Each row of a before or after table is a point. One or more steps were done to the points. Then noise was added and the rows were shuffled. The steps act on columns, c1 being the first. What was done? A step turns or swaps two columns, mirrors them in a line or flattens them onto one, adds a multiple of one to another, or multiplies or shifts one. Angles are multiples of 10 degrees, from the lower column toward the higher: turns from -170 to 170, lines from 10 to 170 but not 90. Use the fewest steps. Two steps may share a column if one is a turn and the other turns, adds or multiplies; they go together, in the order done. Otherwise the lowest column goes first.
In the rows, zero is written as 128.

Before:
[[158,104],
[94,55],
[132,107],
[121,103],
[77,98],
[170,101],
[192,188],
[164,101],
[134,184],
[90,84],
[191,195],
[186,110],
[158,90],
[97,161]]
After:
[[148,173],
[70,137],
[128,175],
[71,118],
[222,116],
[116,147],
[139,170],
[139,177],
[169,85],
[124,78],
[161,175],
[108,143],
[214,119],
[51,165]]
Steps: mirror c1 and c2 in the line at 20 degrees

Before:
[[101,102,131],
[142,87,159],
[101,130,117],
[187,112,139],
[175,80,227],
[191,122,13],
[208,144,198],
[168,132,155],
[94,95,115],
[153,82,86],
[217,104,139],
[158,81,178]]
After:
[[149,117,128],
[76,192,126],
[129,90,128],
[134,81,127],
[93,105,129],
[45,163,129],
[100,158,128],
[76,112,128],
[64,127,133],
[75,164,126],
[69,155,127],
[79,109,131]]
Steps: mirror c1 and c2 in the line at 70 degrees; multiply c3 by 0

Before:
[[164,186,170,151],
[153,137,183,137],
[172,116,174,127],
[72,158,113,130],
[90,127,87,143],
[89,175,121,151],
[152,149,89,96],
[125,188,168,124],
[128,178,79,129],
[102,186,146,131]]
After:
[[106,244,150,125],
[179,105,165,129],
[88,222,127,105],
[131,249,168,132],
[85,126,94,113],
[121,228,79,126],
[162,145,178,119],
[172,243,163,106],
[145,169,85,161],
[71,188,123,125]]
Steps: turn c1 and c3 by -10 degrees; multiply c2 by 2; multiply c4 by -1

Before:
[[179,132,103,124,129,154,187,68],
[130,117,50,122,85,115,125,120],
[169,133,97,163,101,107,118,116],
[154,102,118,111,102,134,110,78],
[116,182,167,103,176,171,74,167],
[133,160,123,154,117,210,111,147],
[111,179,155,95,147,162,103,132],
[135,157,173,121,133,240,96,163],
[154,222,164,63,9,111,117,207],
[190,121,75,102,148,129,122,117],
[154,190,129,100,142,186,85,91]]
After:
[[99,149,115,110,111,134,109,77],
[76,117,112,125,143,153,186,68],
[149,78,168,105,151,171,73,167],
[127,99,157,121,112,238,96,164],
[118,33,109,64,7,111,116,209],
[86,115,100,163,121,106,118,116],
[153,78,153,93,132,163,103,134],
[114,64,134,100,140,186,85,92],
[128,96,123,155,121,209,111,146],
[64,122,103,102,172,131,124,116],
[127,138,63,121,131,117,125,118]]
Steps: turn c1 and c2 by -170 degrees; turn c3 and c5 by -30 degrees; multiply c3 by 0.7
